Each row of a before or after table is a point. The points were changed in one or more steps. Then noise was added and the rows were shuffled. The steps act on how far a point lies along the listed directions, d1 being the first. What was done? A step turns or swaps two directions, mirrors them in a line or flattens them onto one, adds a multiple of one to another, or multiplies one. Angles are multiples of 10 degrees, from the lower direction toward the higher: turns from -170 to 170, lines from 10 to 170 but not 90. Use the fewest steps. Two steps may share a direction if one is a turn and the other turns, adds or multiplies; they go together, in the order done. Otherwise the lowest direction goes first.

Directions:
(1): [-1.3 -3.8]
(2): [-3.8  1.3]
Before:
[[-1.2  2.8]
 [ 0.4 -0.6]
 [ 0.7 -1.7]
 [ 0.0 -3.0]
 [-0.6  3.0]
 [ 0.4 -3.1]
 [ 1.8 -1.6]
 [-3.4  3.2]
 [ 3.4 -3.7]
 [ 1.2 -0.8]
 [ 0.1  0.8]
 [-3.6  1.6]
 [-2.8  3.4]
 [ 1.6 -3.3]]
After, 14 rows:
[[-2.3  5.6]
 [ 0.6 -5.9]
 [ 1.5 -2.5]
 [ 0.4  1.4]
 [-0.8 -5.7]
 [ 1.0 -1.0]
 [ 0.1 -1.0]
 [ 2.9 -6.1]
 [ 0.2 -3.0]
 [-3.4  2.0]
 [-2.9  5.0]
 [-0.3  4.9]
 [-0.4 -5.8]
 [ 0.3  5.4]]
Steps: multiply d1 by 2

Directions:
(1): [ 4.0  4.3 -2.6 -1.7 -0.3  2.1]
(2): [ 1.7 -0.8  0.3 -3.1 -3.9 -4.6]
(3): [ 3.9 -0.3  3.4  0.1  4.3 -1.9]
(4): [-3.7  3.5  1.8 -3.9  1.9 -0.8]
(5): [ 0.9 -0.7  4.6 -1.4 -2.8  4.1]
(6): [ 0.3 -4.1 -2.3 -4.4  2.1  1.8]
Before:
[[-1.2 -4.6 -1.6  0.6 -0.9  2.7]
 [ 2.4 -8.6 -2.6  3.4 -0.3 -4.6]
 [ 3.4 -0.2 -2.1 -0.2  1.1 -0.2]
 [ 2.5  2.3  0.0  1.7 -3.8  1.2]
 [ 4.2  2.6  3.1  0.6  1.4 -3.8]
 [ 1.2 -0.5  1.9 -0.5 -5.0 -3.0]
 [-3.6  1.6 -0.1  1.2  3.9 -3.5]
 [ 7.3 -4.0 -3.8  3.8  2.9 -0.9]
 [-1.4  1.3 -1.8  0.9 -2.7 -1.1]
 [ 6.0  4.4  0.2 -1.5 -1.5 -0.5]
 [ 1.2 -3.3  1.0 -5.6  1.9 -3.0]
 [ 3.5  4.4  6.0 -0.7 -0.2 -0.3]
 [ 0.3 -3.1  1.7  0.0 -1.3  7.0]
 [ 1.8 -0.5  4.0 -0.7  0.9  0.3]]
After:
[[-0.8 -3.9  2.2 -1.2 -2.9  5.2]
 [-7.5 -1.5 -5.8 -0.5 -1.3  0.4]
 [-6.2  2.4 -6.3 -3.7 -2.1  0.3]
 [ 1.9  0.3 -1.3  2.6 -1.4 -0.7]
 [ 1.1  1.9  0.6  0.4 -3.0  0.7]
 [-1.5 -4.2 -1.7  0.4 -1.1  2.7]
 [-1.4  1.1  2.9 -2.3  0.1  1.2]
 [ 0.0 -1.2 -0.4 -5.2  3.5  0.0]
 [-0.4  1.5 -2.7 -2.5 -0.8  0.0]
 [-1.5  6.0  1.4 -2.2  0.2 -1.9]
 [ 1.7  2.7  0.0  1.1 -4.8  0.7]
 [-1.4  0.4  0.1  2.3  4.5 -3.9]
 [ 2.8  5.7 -0.5 -3.0 -2.7 -0.4]
 [ 0.8  5.8  5.7 -1.7 -1.2 -0.1]]
Steps: flatten d1 and d2 onto the line at 30 degrees; swap d3 and d4

Directions:
(1): [ 1.5 -6.0 -0.5  2.1  1.3 -2.5 -1.8 -0.2 -5.2  2.9  0.1]
(2): [-0.7 -3.1  3.7  0.8  4.0  5.1  2.5 -2.7  2.1  1.9 -1.2]
(3): [-1.2 -0.8 -4.5  0.4  6.3 -3.5  0.1 -0.7  3.3 -1.9 -0.4]
(4): [-1.2  0.2  5.4  1.1  0.6 -3.4 -4.9  2.3  3.7  1.8 -0.3]
(5): [ 0.6 -3.5 -0.9 -4.7  1.0  3.1 -1.7  6.0  0.7 -1.5  1.3]
(6): [-3.2  3.8  2.2 -2.6  4.5  0.3 -1.3  0.2 -5.6 -0.9 -0.5]
Before:
[[-1.5  3.0  2.3 -0.9 -0.9 -4.7 -1.3 -0.8 -5.8  1.8  0.9]
 [ 2.4  0.9 -0.9 -1.8 -4.5  0.3  2.1  0.4  2.9 -1.4  0.1]
 [ 0.3 -5.3 -3.8 -2.0  2.4  4.1  4.2  2.2 -2.4  0.7  0.4]
 [-1.7  1.0 -0.5 -0.7  2.9  4.4  2.7 -0.8  3.5  0.5 -0.8]
 [ 2.7 -2.1 -8.1  1.2  0.0  0.6  2.2 -0.5 -2.8 -1.8  0.0]
 [ 0.1 -0.9  0.6  2.7  4.6  1.6  2.4 -3.0  5.2 -0.9 -1.2]
 [-2.0  6.4 -2.5 -6.4  0.9  0.5  2.9  5.2  0.8 -6.1  0.4]
 [ 1.8 -3.8  4.5 -0.2 -3.0  3.4 -0.5  5.4  1.7  2.1  1.6]
 [ 0.2  3.3  2.2 -1.2 -3.2  1.9  2.2 -1.2 -1.3  0.5  0.9]
 [-3.1  1.8  3.9  0.8  5.3  0.8  0.2 -0.8  7.0 -0.1 -1.0]
 [ 0.0 -3.4 -0.4  0.1  2.9  0.6 -2.0  3.3  1.1  0.5  0.6]
 [ 2.1 -2.4 -1.7 -1.2 -4.3  3.4  2.0  0.8  2.4 -1.0  0.4]
 [-1.7 -0.4  6.2 -0.5  1.0  7.6  1.1  1.9  1.2  1.8 -2.3]]
After (13 x 11):
[[-2.4  0.5  6.0 -2.0  2.7  4.5 -0.9  2.7  5.3  0.1  0.0]
 [-3.5  2.3  3.6  3.4  5.7  2.3  2.4 -3.4  2.8  1.4 -3.8]
 [-1.5  0.7  0.0 -1.2  2.3  5.2  2.5  0.0  3.1  0.5 -0.5]
 [ 2.0 -2.1 -4.4  2.6 -2.7 -0.5  3.6 -3.1  5.8 -0.9 -0.5]
 [-0.6  4.4  1.2  0.2 -1.3  0.0  2.6 -3.3 -0.8  0.3  0.3]
 [ 1.7 -3.3  2.8 -0.4  0.4  6.2  1.4  1.8  4.2 -0.6  0.1]
 [-0.4 -4.2 -5.5  0.3  4.6  1.1  5.0 -0.9 -1.0  0.4 -0.4]
 [-2.3  4.0  3.4 -2.3  0.1 -3.8 -1.9  0.0 -8.0  1.6  1.0]
 [ 3.6 -3.4 -7.6  0.3 -1.8  2.2  1.9  1.0 -2.7 -1.5  0.4]
 [ 0.3 -1.4 -0.1  6.3  2.2 -4.5  1.9 -2.6  6.1  1.8 -0.3]
 [-0.3 -2.9 -1.2  1.3  3.9 -0.9 -1.5  1.8  1.9  0.4  0.2]
 [ 2.7  0.6 -2.6  0.3 -4.2 -1.7  2.9 -1.4  5.0 -1.3 -0.1]
 [-3.4  8.3 -3.0 -5.6  3.9 -1.2  3.0  3.3  0.0 -6.4 -0.2]]
Steps: swap d3 and d5; multiply d6 by 1.6

Directions:
(1): [ 3.5  0.0 -3.6  3.1  5.0  0.8  1.5  4.7  1.1 -2.0 -0.5 -1.8 -1.3 -6.0
  1.1  3.2 -1.9 -1.2]
(2): [ 5.1  2.4  0.0  1.6  1.1 -2.0 -5.5  0.1  0.7  5.1 -1.5  3.3 -2.4 -0.9
 -1.0 -4.7  0.4 -2.9]
(3): [ 3.6 -0.7 -0.8  3.8 -0.6  1.7 -0.2  0.1 -5.1 -1.9  3.8  5.0 -1.9  2.4
 -3.6  3.2  2.3  2.8]
(4): [-0.6  0.2  0.4  2.8  1.0 -2.1  0.5 -2.9  1.2 -4.9 -3.4 -1.2 -3.6 -1.0
  1.4 -1.9  8.1  0.4]
(5): [ 3.0  1.8 -1.7  0.0 -2.5 -2.8 -4.5 -2.8 -1.3 -4.7 -0.1 -5.6  0.4 -0.3
 -3.0 -0.8 -4.2  2.7]
Before:
[[-1.4 -1.5 -0.1  0.4 -0.7  2.3  1.1  0.4 -0.4 -2.7  0.8 -1.7  0.8  0.1
  -1.2  2.4  1.0  1.8]
 [-2.2 -0.5 -1.0  0.2  1.6  1.6  2.8  2.8 -0.8  2.1  2.1  2.1 -0.7  0.1
  -0.6  3.4 -0.4 -0.5]
 [-0.2 -2.3 -3.8  1.0  3.4  3.0  5.9  4.7  0.0 -4.8  1.5 -4.3  3.3 -3.3
   0.1  7.4 -5.3  2.5]
 [-4.4 -1.9 -2.3 -0.6  1.3  2.9  6.0  3.1  2.6 -5.0 -0.1 -3.5  1.5 -1.7
   2.0  4.3 -0.7  1.1]
 [ 3.2  0.6 -0.8 -3.9 -1.1 -0.9 -3.4  1.0  3.3  4.4 -1.0 -3.7  2.2 -2.8
   0.1 -4.9 -7.8 -3.4]
 [-4.9  0.1  1.6 -3.7 -0.3  0.6  1.3  0.5  2.5  5.1 -2.9  2.6  2.0  0.7
   4.6 -3.0 -3.1 -2.4]
 [ 0.5 -2.0 -1.5  0.8 -4.5  1.3  4.0 -1.1 -3.9 -4.3  3.8 -1.8  1.3  6.5
  -2.9  6.3 -3.3  4.9]
 [ 2.4  2.5  0.8 -1.8 -2.3  0.1 -4.0 -2.7  0.8  3.2 -0.3 -1.3 -1.4 -0.8
  -0.7 -3.6 -1.1 -2.4]
 [ 1.6  1.0  1.4 -1.2 -5.4  0.5 -0.7 -0.4 -4.7 -1.6  2.8  4.1 -2.2  3.8
  -3.7  3.3  1.9  3.4]
 [ 3.4  2.3 -3.1  0.3 -2.9 -3.3 -6.2 -0.3  0.9  2.4 -1.0 -4.9  1.1  0.2
   0.6 -5.8 -5.4 -1.8]]
After:
[[-3.5 -1.5 -2.8 -0.6  0.4  1.9  4.8  2.3  2.1 -6.4 -0.1 -5.3  1.6 -1.9
   1.1  4.0 -2.1  2.0]
 [-2.4  1.7  0.0 -3.8 -2.6 -2.1 -2.6 -2.2  1.2  0.9 -3.1 -2.7  2.2  0.3
   1.8 -3.9 -7.0 -0.1]
 [ 7.5  0.8 -2.2 -0.8 -2.6 -0.9 -5.5 -0.2 -1.5  0.8  2.1 -1.9  0.8 -0.9
  -4.3 -2.7 -7.8 -0.1]
 [-0.3 -2.5 -3.7  1.4  3.8  3.3  6.5  5.0 -0.2 -4.5  1.8 -3.3  3.1 -3.1
   0.1  7.6 -4.6  2.3]
 [-2.4 -3.4  0.1  0.6 -2.3  3.8  7.9  1.4 -2.3 -0.1  3.9  2.8  1.1  6.7
   0.0  6.8  0.1  2.4]
 [-3.6 -0.1 -0.9 -1.6  1.7  0.6  2.4  2.5  1.6  2.5  0.2 -0.8  0.2 -1.0
   0.9  1.8 -1.9 -1.6]
 [-2.2 -0.1  3.2 -2.7 -3.2  2.2  2.9  1.7 -1.6  2.9  1.5  6.5 -1.8  3.2
   0.0  2.8  4.6  0.1]
 [ 6.7  1.5 -3.8  3.9 -3.4 -1.8 -6.2 -0.2 -3.9  0.8  2.7  0.0 -0.7  2.5
  -2.6 -2.8 -3.2  0.8]
 [ 3.9  2.2  0.4 -0.3 -2.7  0.5 -4.4 -2.9 -1.0  2.1  1.1  0.1 -2.0  0.2
  -2.3 -2.4 -0.5 -1.2]
 [-2.1 -1.6  0.5  0.1 -0.2  2.7  1.8  0.9  0.0 -1.8  0.8 -0.9  0.9  0.0
  -0.6  2.3  1.5  1.4]]
Steps: turn d3 and d5 by -70 degrees
